Each row is a point. A path goes straight from each point to the next, and from the last back to the first. The post is the endless flat space through its rows: a point in 2 columns, a line in 3, a plane in 4, and so on, so that a path can go around it. Count how often the path circles the post. Going back the other way cancels.
In the rows, zero is written as 128.

Post (2 x 3):
[[103 149 142]
 [152  98  67]]
Path (10 x 3):
[[ 91  74  69]
 [ 97 141  84]
 [118 211  97]
 [128 154 117]
 [119 132  85]
 [ 88 151 100]
 [118 176  73]
 [182 152 113]
 [173 111 114]
 [111 100 186]]
Times around: 1

Post (10 x 11):
[[122 124  71 107  74  96 157 120  45 117  70]
 [123 101  57 102 103 176  92 159 140  66 191]
 [130 138 132 128  97 110 113 119 167 118 179]
 [161 153 210 178 119 155 169 158 158 147 178]
 [144 107  66 154 223 110 140 174 105 163 176]
 [167 127 174  71 100 136 125 109  83 110 137]
 [104 123 100 146 156 102 195 154 132  89 163]
 [112 135  76 134 155  85 150 186 140 125  24]
 [146 134 110 105 126 125 196 113 113 155 105]
 [137 140 175 194 172 180 161 100 119  92 147]]
Path (8 x 11):
[[ 70 139  22 107 127 132 165  74 134 182 145]
 [120 112 148  59 175  51 185 183  89 124  91]
 [109  74  86 105 176 153 191 130 121  61 149]
 [160 110  98 130  67  88 173 111 136 131 142]
 [181 135 106 146 157 133 137 135 130  93 170]
 [166  74  81 158 183 121 162 128 111 111 154]
 [115  94 128 133 148 109 111 121 128 120 113]
 [ 67 122 115 100 131 103 214 109 142 131 112]]
Times around: 0

Post (17 x 18):
[[151 137 164 172 104 135 102 179  63  93 164 117 172 144 108 106 159 187]
 [122 152 198 121 193 116 126 185  80 140 184 117 172 148 110 153 131 136]
 [166 147 130 119 145 172 122 142  97 104 159  89 152 175  69 114 116 124]
 [166 155 136 104 136 130 140 145  73  93 179 161 213 155  92 164 109 217]
 [108 162 131 152 128 152  41 147 118 129 108 161 161 197  79 154 169 194]
 [119 122 181  64 106 141 168 131  68 109 109  98 129 103 122 154 133 143]
 [ 79 142  58  97 138 141 209 119 233  73  82 131  80  98 155 111 200 142]
 [ 95 142 111  41 112 136 144 156 159  85 144 148  93  96 185  89  93 113]
 [ 82 120  89 167 138  78  51 196 204  47  30 102 126 122  72 166 132  91]
 [152 146 139  92  99 127 116 142 109 124 197 147 153 109  66 152 173 145]
 [115 134  73  95 111 199 141 138 201  72 103  95 151  84 185 161 203 128]
 [ 64  86  83 200 160 163  87 193 182  74  63 142  67  69  72 173  87  94]
 [123 136 161 134 133 115 134  83 143 117 134 118 137  73 148 129  91 117]
 [100 122  58 165 185 122  35 167 176  63  83  80  55  92  93 178 125 161]
 [ 95 115 111  66 140 130 177  80 145  22 135 164  86 107 194 136 168  80]
 [106 119 121 107  82 115 183 140 135 115 165 114  95 144 184 176 103 111]
 [136 143 107 121 143 112 118 147  21 164 156 134 194 131 101 126 135 145]]
Path (14 x 18):
[[118 134  94 193 123 240  73 143  97 109 168 144  97  86 142  99 129 165]
 [128 136 121 115  71 136 121 155 100 113  52  83 162 125 130 167 150 146]
 [213 146  83  83 146 148  99  91 115  67 149 144 132 168 154 128 119 199]
 [131 116  78 147 135 145 134 142 179 147 138 149 151 114  79 149 146 136]
 [ 89 132 103 118 144 186  87 121 178 136 132 143 116 153 102 157 139 126]
 [ 69 137 132  99 144 148 154  99  99  85 165 168 135  54 113  84 129 101]
 [100 194  86  88 227 118 103 149 104  59 134 121 121 154 128 184 152 175]
 [108 149 145 130 104 131 165 166  87 116 136 145 117 103 185 121 119 145]
 [ 98 155 133 124  86 100 115 154 188  68 177 118  87 104 125 145 171 111]
 [ 76 110  55 153 150 131 136 121 176  41 109 133 147 120 111 136 122 141]
 [132 122 115 140 143 163 124 128 139 124 215 137 121 129  86 134 186 153]
 [170 119  92 122 151 128  90 123 129 112 129 164 155 109 108 129 154 150]
 [166 146  77  78  63 140 114 171 123 103 115 148 124  74 109 102 101 120]
 [111 184 167 100 121 150  69 151 102 140 121 117 123 152 128 141 166 209]]
Times around: 0

Post (17 x 18):
[[135  97 184 185 126  94 107 131 109 166 163 126 222  66 186  39 148 140]
 [113 143 107 108  96  69 131 137 116 145 107 120  83 160 199 129 175  68]
 [135 135 210 121 107  98 157 136 103 162 159 148 141  95  99 141 145 135]
 [168 180  91 106  63  87 134 143  96 166 134 104 155 111 157 113  91 152]
 [122 121  98 120  91 168  80 156 180 121 171 136 128  95 123  93 132 121]
 [148 140  95 213 157 135 112 122  69 140 138 107 166 190 131  80 133 115]
 [115  82  63 160 105  67 109 164 146 202 174 111 124 113 203 124 213  66]
 [126 147 147 110 155 147 136  70 154 179 117  90 180 117  99 123  58  87]
 [124  95 155  73 110 105 122 158 123  81 198 114 153 101  92  88 141 107]
 [ 63 127 119 150 117 112 136  88 123  87 139 124 110 126 116 177 183 101]
 [ 87  92 135 222 123 100 120  20 105 188 184  89 173 174 132  56 165 125]
 [113 102 180 118  79 153  92  44 143 104 145  72 154 130 103 185  75  87]
 [130 163 172  87 136  99 130 125 185 169 107  59 177 165 149 118 203 113]
 [168 141 136  81 164  91  85 141 148 156  85 141 139  95 100 126 116 156]
 [121 156 104 144 146  93 160  78  94 194 175 167 193 175 170 168 123 157]
 [160 148 111 149  72  55 104 153 168 113 125 163 158 114 145 135 105 115]
 [140 128 121 134  86  79 115  83 121 129 169 177 127 102 165 164 229  86]]
Path (12 x 18):
[[110  96 111 137 101 118 156  88 146 125 133 105 125 177 190 155 126 102]
 [ 99  84 177 190 128 129  91 141 131  81 162 161 136 109 142 124 148 142]
 [ 94  81 117 161 162 131 162 119 169 186 150  99 187 120 182 155 128  94]
 [111  97 100  97  77 109 152  72  98 166 183 197 129 100 153  88 140  64]
 [160 140 120 161  72 111 107 154  78 163 145 121 146  92 160 109 194 118]
 [126 118 119 187  58  77 159 130 148 163 199 161 152 162  85 103 115 111]
 [133 110 154  85 106 133 111  80 200 201 138  52 126 147 151  55 163  76]
 [168 163 108 178 139  87  81 144 138 139 157 144 145 125 171  65 177 106]
 [ 76 185 123  86 109  90  86 128 178  49 100 178 154 106 115 128  99 137]
 [168 124  95 114  30 135  92  90 106 195 106  84 146 110  93 156 119 153]
 [154 127 121 109  84  59 136  84 111 184 139 158 153 101 187  44 141 149]
 [121 112 143 109 131 129 138  47 154 155 149 100 181 134 183 135 146  47]]
Times around: 1

Post (17 x 18):
[[124  44 102 168 198 123 101 116 124 155  70 170 148 136 183 183  71  92]
 [140 161 153 101 104 189 164 151 155 109 175 120 107 142  88 128  88  74]
 [162 221 190 119 132 165 116 103 152 115 139 112 159 103  85 104 190  64]
 [121  39 124  88 138  87 143 104 155 130 100 167 119 189 145 152  89 101]
 [111 135 154 118  70 163 189 114 122 122  96 110 135 158 127  57  58  73]
 [190  99  95 211 151 123 119 152 147 109 123 134 143 166 163 141 151 143]
 [154  49 141 171 154  91 101 147 150 191  58 130  83 172 164 162  55 144]
 [ 96  62 172 130 124 123 193 149  86 176 119 111 136 171 165 151  92  89]
 [134 205 131 170 195 147 143 135 162 188 141 176 158 122 110 108 178 154]
 [126 153  71 170 152 122  91 127 138 155 144 124  87 122 128 128 177 104]
 [119 179 184 117 115 183 113  95 115 103 171 143 102 138 160  75 109  91]
 [121  56 106 178 131 136  92 111 106 196 105 115 143 207 157 187  90 144]
 [101 168 154 154  80 139 154  93 151 105 154 111 134 102 135 131 112 112]
 [166 202 108 123 122 165 108 135 106 149  88 184 141  84 107 147 204 138]
 [125 215 140  85 129 150  84 163 131 115 168 142 187  74  83  59 162 111]
 [115 135 145 142 111  93 137 119 103 134 117 168 122 180 123 159  62  56]
 [161 182  96 165 118 138 106 151 197 174 125 150 160 133 197 158 167 114]]
Path (18 x 18):
[[156 167 172 103 110 165  82 120  99 159  61 114 168 113 192 126 126 103]
 [103 158  72 119 124 136 113 161 170 176 173 138 106 111 166 186 145 147]
 [153 121 106 193 176 107 144 181  79 135 198 140 108 175 132 185 145  92]
 [167 164  83 124 114 130  42  86  64 125 133 172  82 133 138 128 185  65]
 [135  90 162 159  78 163 143 106 124 170  83 134 156 166 188 134 138 119]
 [148 178 142 147 120 147 119 166 139 165 111 201 109 200 114 140 110 133]
 [ 78 185 139 138 165 151 149 126 184 178 158  98 135 187 119 130  80  83]
 [136 105  92 116 123 166  18  69 111 113 129 105 117 149 134 145  98  95]
 [155  94  98 115  68 145 147  90 117 156  87 154 184 189 178 173 111  99]
 [119 153 185 116 166  96 167 133 127 186 123 237 195 109 153 120 149  74]
 [ 70 136  65 154  80 130  94 134 171 181 135 135  90 138 163 127 101 114]
 [113 120  68 140  88 143 111 165 115  63 116 123 132 170  14 116 102 142]
 [126 184 159 152 155 130 130  95  95 177 107 131  99 153 138 115 167  86]
 [156 153 102 152 166  86  79  97 140 130 166 166 162 132 182 161 130  78]
 [112 139 177  91 158 111 193 130 169 144 132 146 171  76  69 111  89  74]
 [178 142 181 128 106 147  69 120 164 182  34 122 194 121 136 111 118  96]
 [198 142 104 149 110 119 188 207 195 103 132 173 187  94 100 149 125  99]
 [161 150 108 142 191 132 128  93 145 128 187 160 170 144 120 126 116  40]]
Times around: 2

Post (17 x 18):
[[169 144 107 193 121 144 118 151 104 135 140 186  61 105 142 136 118 192]
 [122 141 111 147 103 108 155 159 131 117 148 149  41 137 127 142 172 148]
 [158  97 126 130 119 136 122 117  94 161 134 158  90 172 175  84 108 167]
 [125 158 128  79 116 148 120 119 150 110 120  99 167 128  88  47  85 156]
 [164 171 123  66 166 166 132  99 158 134 118 100 163  84 132  97 107 142]
 [186 203 135  99 118 166  96  42 196  76 135  55 153 103  62 145 128  93]
 [ 94 130  81  96 128 112 108 170 170  61 132 137 111 128  93 157  85  90]
 [107 108 133 187 163 126 148 142 154 113 157 198  63 133 124 155 140 112]
 [ 75 159  92 171 119 151 163 135 171  85 161 129  46 127 135 141  92 105]
 [152 132 104  73 121 190 131 117  98 194 134  91 201 144 107  95 102 139]
 [149 200 151 127 127 149  91 109 176 101  73  60 173 116 124 137 118 115]
 [141 106  46 168 138 110 120 129 111 159 170 138 121 131 154  79 153 161]
 [108 159  88 171 108 100 175 125 124  54 168 207  49 129 153 164 148 103]
 [126 131  87 124 162 128 109 144  62 125 116 130 106 124 100  56 127 124]
 [158 139 137  93  91 196 101 101 170  88 120  67 153  84 127 108 135  82]
 [ 86 120 105 116 121 127  99  95 115 155 104 132 125  98 113 109 108 138]
 [172 162 106  95 112 150 127  82 198 130  67  84 150  94  68  95  97  72]]
Path (29 x 18):
[[147 126 119 132 116 171 162  47 161 175 170 102 105 113 100 152 135 103]
 [110 154 162  97 130 163 113 158 121 167  89 138 137  75  67 118 104  90]
 [175 188 155  90 152 107 120  60 151 198  88 152 114 108 113 141 112 137]
 [143 143 179 138  87 159  68 103 129 123 114  65  83 108 137 112  77 160]
 [116 141  95 132  95 132 133 117  59  86 145 113 140 132 119 107 143 168]
 [154 116  58 125 122 109 100  91 124 113  79 113 113  77 112 146 190  92]
 [117  73  95 137  52 169 118  86 101 133 193 184 103 169 191  58 182 133]
 [ 93 187 116 119 159  91 125 110 187 149 136 148 124 164  97 125  43 170]
 [141 132 112 220 138 114  99 109 131 114 118 125  58 103 146  46  50 123]
 [143 176  94 163 174 111 160 134 190 118 174  63  86  85 129 119 165 102]
 [141 143  73 101 176 154 115 111  83  92 186 156 137  74 133 111 159  83]
 [106 198 134 110 141 169 121 129 124 128 146 152 147 170 111 163 121 145]
 [121 179  81 113 154 124 168 148 132  53 108 168  91 135 117 121 139 115]
 [150 154 116 103 136  92 146  58 188 138  63  94 118 127  98 162 102 128]
 [124 129  90 186 139 174 102 105 132 130  97  81 147 125 126 136 133 118]
 [183  73  49 201 161 120 132 125 164 221 174 198  92 173 113 120 167 191]
 [153 120 129 168 140 136 100 129 101 143 155 138 145 175 145 105 212 116]
 [145 133 122 128  71 110  65 173 131 102  93  57 117 162  99  72 126  95]
 [130  98  91 128 128  78 103 135  48  96 184 192 105  99  70 154 124 126]
 [ 79 108  87 166 156  73 118  70 176  44 116 171  41  69 119 132 110  82]
 [154 213 116 144 146 131 112 132  82  80 135 146 160  89  98 135 202 208]
 [106 177  39 134 214  69  81 104 169  75  98 107 156  28 128  82 187 119]
 [ 99 145 162 168 112 147  53 114 234  72  72 103 160  49  89 224 169 118]
 [180 148 155 140 109 127 150 110 110 100 112 173  20  86  68 104 142 175]
 [ 67 120  93  95  88 115 108 176  94 138 128 113 114 114 147  74  36 172]
 [ 48 129 136  98 104 152 100 121 196 199  72  94 202 135 102 122  53 105]
 [197 132  77  77 112 175  89  72 116 124 145 119 132  99  99 128 133  98]
 [ 88 107  86 141 110 140  83 138 163 104  94 124  99  85 118 110 111 175]
 [165 187 149 180 191 159 155  77 163 102 125 138 125  86 160 172 132 134]]
Times around: 0

Post (17 x 18):
[[ 91  87 222 132 119 118 114 191  95 153  98 110 159 150  92 115  98 101]
 [150 116  77 131 146  96 127 158 141  71 165 107 148 169 138 124 170 159]
 [109 159 190  94  85  69 111 145 153 152  83 155 128 194 113 150 117 159]
 [184 138 112 125 112 108 128 155  88 125 162 100 119 137 109 121 115 151]
 [146 145  80  90 154 135 104 151 112 102 106 105 140 131 144 149 135 176]
 [ 65 119 210  93  95  69 131 130 113 131  75 100 110 148 123 180 128 125]
 [105  95 151 141 155 159 162 150 140 156 159 178 109 132 128 175 130 134]
 [120 154 106 129  83 129 101 136 112  48 147 102 159 128  91 128 113 171]
 [154 163 132 140  98 162 162 146 187 148  86  88 125 167 133 175 149 128]
 [128 109 122  92  97 134  94 143 129 105 154  94 135 115 174 125 162 125]
 [159 127 114 115 117 125 129 185 159  91 127 100 106 100 125 103 166 183]
 [143 186 165 157 154 137 164 168 113 147 122 132 126 153 145 146 173 148]
 [119 120 113 175 107 117  96 156 129 104 199  59 126 114 145  91  95 179]
 [118 113 172 115 109 145 193 141 129 160  80 146 147 180 141 143 163 192]
 [141 113 111 160 100  96  71 111 122 105 140  92 133 143  86 100 146 165]
 [143 117 109 147  75  73  94 170 102 111 125 128 145 121 133 150 143 182]
 [142 130 207  95 116 126  94 156  98 118 104 105 145 179 104 207 124 169]]
Path (30 x 18):
[[176 150 165  68  98 123  75 218  83 143 118  95 136 104 154 104 141 146]
 [145 178 110 153 102 126  98 101 123 125 144  74 207 169  85 147 126 116]
 [111 152  96 142 120  58 114  90 155  87  90  52 142 162 149 116 164 164]
 [161 178 105  41  40  48  80 133 128  97  34 105 154 198 155 162 108 245]
 [126 156  90 166 138 124 144 207 118 131 124  84 136 146 169  69 100 173]
 [100  59 137  97  83  95  84 155 127 142 101  79 151 157 103 120 141 149]
 [122 127 147 119 119 113 145 151 156 158  88 115 141 113 102 122 193 115]
 [175 172 173 143  54 105 120 115 203 134 148 166  94 135  79 181 135 159]
 [149  89 184 124  99 142 167 130 171 105 124  30 110 178 110 101  92 110]
 [ 94 126 114 125 100 114  99 140 135 108  99  98 134 152 192 105 170 141]
 [101 170  98 125  99 102 209 139 157 159 109  67  83 130 172 115 132 139]
 [119 123 107 110 172 148 132 170 137 111 189 152 165 135 120 117 170 171]
 [140 115 145  95  89  72  85 134 139 110 107 153 158 119  86 104 155 151]
 [ 76 151 117 145  83 122 120  94 185  64 154 122 135 162  89 139  88 140]
 [166 172 176 120 113  95  93 114 162  97  87 109 119 144  67 140 166 178]
 [ 76 114 168  46  95 185 112 121 180 108  85 112 124 122 155  91 128 134]
 [103 156 133 113 132  52 107 166 114  69 111 163 134 169 129 126 170 194]
 [152  82 146 117 122 147 121 176 131 165 122 112 138 153 103  79 135 156]
 [128 132 181  70 144 114  83 225  90 109 139  63 138  85 134 125 104 184]
 [143 133 249 175 169 149 153 177 105 162 187 161 179 169 112 144 119 188]
 [164 141 143 119 119  76  73 107  62  93  82 151 132 158  51 189 125 162]
 [219 163 160 133 120  98  67 118 147 122 112  79  96 164 129 141 181 102]
 [118  26 174 172 140 154 127 204 137 153  34 178 180 202 104 182 158 124]
 [154 156 150 172 112 167 100 159  71 137 189  91 148 166  83 134  65 137]
 [ 69 195 107 118 133  83 130 102  69  86 181 173 149 131  93 206 143 134]
 [168 155 120 148 172 136 145 155  96 141 194 117 145 142 122 101 129  99]
 [ 65 110 139 182  95 175 158 102 198 155 113  57 145 123 101 106  41  65]
 [131 112 125 131 103 136 157 131  99 137 148  94 114  96 167 153 108 135]
 [117 137 127  87  73 117 104 150 187 102  77 122 109 149 194 104 184 190]
 [144 128 122 170  93 156  73 177 101 118 189 112 175 198 194 216 154 196]]
Times around: 5

Post (17 x 18):
[[168 150 131 132 122 103 144 158 126 144  97 142  92 118  98 143 128 105]
 [131 120 148 102 153 113 146 134 136 142 106 130 106 159 130 111 134 155]
 [156 151 128 117 125 112 122 119 121 101 141 120 114 154 113 135  88 152]
 [104 135 175 105 122 144 126 139  77 156 113 115  97 157 120 115 118 110]
 [ 72 129  73  83 152  93 173  96 151 141 185  67 131 133 120  89 156  99]
 [101 171 157 122 152 109 135 143 148 133 136 114 136 101 128 102 118 138]
 [116 112 158 123 129 108 143 138 127 137 152 154  89 124 152 153 136 141]
 [129 101 155 119 137 102 102 127 122 129  94  86 171 135 127  88  76 122]
 [ 84  98 151 113 150  90  89 170  50  90  54  66 109 212  88 116  85 161]
 [101 118 125 141 131 101  85 120 155 194 130 153 107 147 143 122 126 108]
 [155 118 105 119 131 114 108 166 114 130 147 112  94 140 143 122 115 118]
 [141 122  82 128 155 114 123 128 115  91  78 118  77 102 134  88  94  91]
 [117 113 106 109 137 143 128 147 166 125 128 137 162 176 182 164 109 138]
 [ 98 182 178 143 147  75 237 123  92 182 142 131 183  84 141  73 111 169]
 [124 135 127 132 160 126 164 136 152 147 169 105 109 146 137 153 102 128]
 [126 108 105 146 111 110 110 134  97  98  58  70  81 137 144  80  99 129]
 [151 121 117 152 148 151 120 145 141 125 159 117 167 158 153 153 145 115]]
Path (29 x 18):
[[107 185 117 160 126 133 127 123  87 140 158  84  63 102 115  64 102 110]
 [ 84 130 145 157 154 104  72 168 133  76 196 111 146 183 163 140  98 169]
 [142 146 119 106 104  94 167 112 104 155 144 111  67 153 126 117  93 125]
 [137 143  99 118 112  87 153 118  75 139  63 120 166 149 124 106 106  77]
 [174 139  96 158 123  72 167 134 123  89  86 150 105 150 109 141 159 126]
 [128 175 159 134 134 130 185 130 127 112  72 156 181  86 143  79  98 129]
 [115 119 108 137 121 105 114 117 143 192 198  83 106 141 125 108  75 122]
 [169 116 132  86 153  91 127 131 104 111 158  94  53 147  79 147 110 166]
 [125 179 131 100 147 120 154 102 140 118  84 145 100 117 140 143 131 113]
 [124 143 155 130 134  62 136  86 159 116 105  74  73 165  74 144 120 112]
 [115 103 101 107 130 149 104 119 135  85  56  71 120 216 134 117  82 126]
 [157 119 129 139 117  52 108 197 104 129 121 109 147 130  77 136 126 135]
 [133 141 178 190 136 119 150 178 100 146  54 195 127 116 138 152 144 187]
 [147  98  90 139 136 121 113 119 158 172 137  81 138 174 157 157 119 138]
 [155 130 128  44 157 100  69 124 133 123 107 118 149 110  87 123  64  94]
 [136 139  89 157 152  95  91 129 146 132 144  95 126 141 103 103 126 133]
 [134  64 159 170 119  92 134 147 115 145  74 113  74 160 109 108 102 156]
 [153 138 154 143 113  56 128 156 132 176 132 140  97 153 104 119  76 137]
 [161 154 103 110 123  98 119 113 111 130 123 125 108 156  90  77 165  79]
 [139  77 170 127 110  90 119 185 121 179  91 155 110 151 135 102 104 166]
 [ 87 103 143 172 113 110  97 194  74 190  73  72 142 135  99 103 125 122]
 [158 141 153  92 148 142 114 114  87 128  71  96 147 105 125  59  51 120]
 [ 96 142 134 131 181 130  45 106 154 128 122 117 176 130 137 100 104 133]
 [ 79 182 117 123 139 111  69 180 175 163 145 145 171 102 151 103 121 128]
 [146  98  88 156 182 124 166 153 203 138 175 144  63 164 153 197 126 134]
 [ 95 173 125 121 117 113 166 120  96 114 133 180 136 161 139 166 130 106]
 [131 139  93 125 151  92 116 113 100 132 155 128 129 124 135  89 139  89]
 [145  90 137  74  83  86 164 184  86 175   7  85  49 152 128 119 161 122]
 [ 96 112 105 138  93 118 178 131 141 150  88 135 139 135 175 152  97 154]]
Times around: 0

Post (17 x 18):
[[127 123 135 119 152 195 173  89 134 178 151 120 126 146  84 136 128 141]
 [146 125 120 124 122 141 102 162 106  75 115 145 116  99 188 121 115 117]
 [125 137 111 128 142  84  96 150 139  90 114 153 118 161 156 111 142 131]
 [115 123 104 127 116 152 187 138 139 161 169  93 113 135  78 104 123 154]
 [113  92 136 131 143 119 141 138 129 108  99 130 135  86 135 100 162 113]
 [127  70 133 140  85  86 103 144 135  80 158 111 146 127 150 136 143 162]
 [105  60 106 140 119 113 159 151 106 116 128 143  97 150 165 144 127  81]
 [145 136  92  94 123 159 180 108 172 187 134 114 183 155 107 122 138 139]
 [145 111  89 102 175 133 182 116 140 212 157  68 124 134  80 148 125 131]
 [139  87 115 100  93 115 132 100 167 162 175  98  94 130 121 128 172 113]
 [114 128 106 147 144 129 167 161 145 113  95 200  96  71 128 156  80 142]
 [164  75 139 112 119 114 131 121 154 144 119 134 122 137 145  76 137 161]
 [ 69 117  65 145 147 165 167 109 142 122  90 144  84  97 161 159  85 137]
 [136  92 151 116  98 158 142 146 174 163 131  73 114 161  99 138 133 126]
 [150 118  95 162 109 111 151 130 114 113  77 147  95  98 159 138 152 142]
 [117 114 114  87  95 110 127 140  96 114  97 140 116 113 127 130 123 141]
 [133 118  77 130 123 152 157  79 130 177 126  88 116 137  70 122  79  71]]
Path (24 x 18):
[[134  96  94  77 132 153 118 111 209 150 179 143 133 207 117 125 125 132]
 [153  80  69 117 104  86 166 159 100 121 121 153  89 122 121 108  70 104]
 [ 96  63 104  92 133 109 140 147 160 160 129  65  75 130 116 112 149 115]
 [126  62 122 146 115  83 134 174 107 146 120  66 135 149  92 120 123 132]
 [ 76  47 157 115 116 164 122 141 128 137 181  69  90  57 164 108 147  80]
 [137 134  61  94 150 107 131 106  92 136  75 170 152 106 171 106 142 142]
 [140 117  66 117 143 112 164 127  95 165 118  82 151 193 117 123 173  78]
 [148 105  76 104  87  87  84 132 117 162 158 106  72 149 130 135 138 112]
 [138 112 118 138 165 173 171  75  64 216  68  91 134 144 112 100  80 142]
 [157 107 138 104 109  89 166 102 140 160 142 145  88 121  98 118 171  91]
 [208 125 108  96 123 140 138  86 143 160  97  76 133 113 156 105 178 143]
 [148 112 102 150 172 145 211 149  93 151 101 118 118 104  99 146  96  85]
 [107  87 162 132  97 157 152 121 118 124  81 119  97 106 100  78  99  89]
 [149 139  81 159 183 123 137 123 138 153 123 130  72  98 164  97 105 134]
 [157 112 100 121 126 184 131 119  73 170  73 110 131 125 104 123  96  82]
 [139 137 110  98  90 191 134 142 148 113  92 143 145 159 151 117 143 152]
 [145  88 125 132 145 137 152  94 156 110  84 129 155 165 119 114 144 135]
 [109  98  85 115 186 131 137 131 107 139  98 132 125 108  99 102 102 159]
 [139 119  94 111 119  84 104 182 143 125 150 137 115 177 158 144 108 145]
 [ 70 116 107 170 170  94 127 107 121 119 160 157 144 148 162 139 143 147]
 [115  95 107 196  94 121 249 169 171 188 144 115  88 116 111 117 163 180]
 [120  57  93 103  98  66 111 151  53 121 137 114  89 130 143 121 131 100]
 [161 137  86 112 146 130 153 133 141 145 110 149 138 119 150 107 143 182]
 [120 141 117 152 164 124  70 171 124  68 166 101 111  39 153 109 163 158]]
Times around: 0
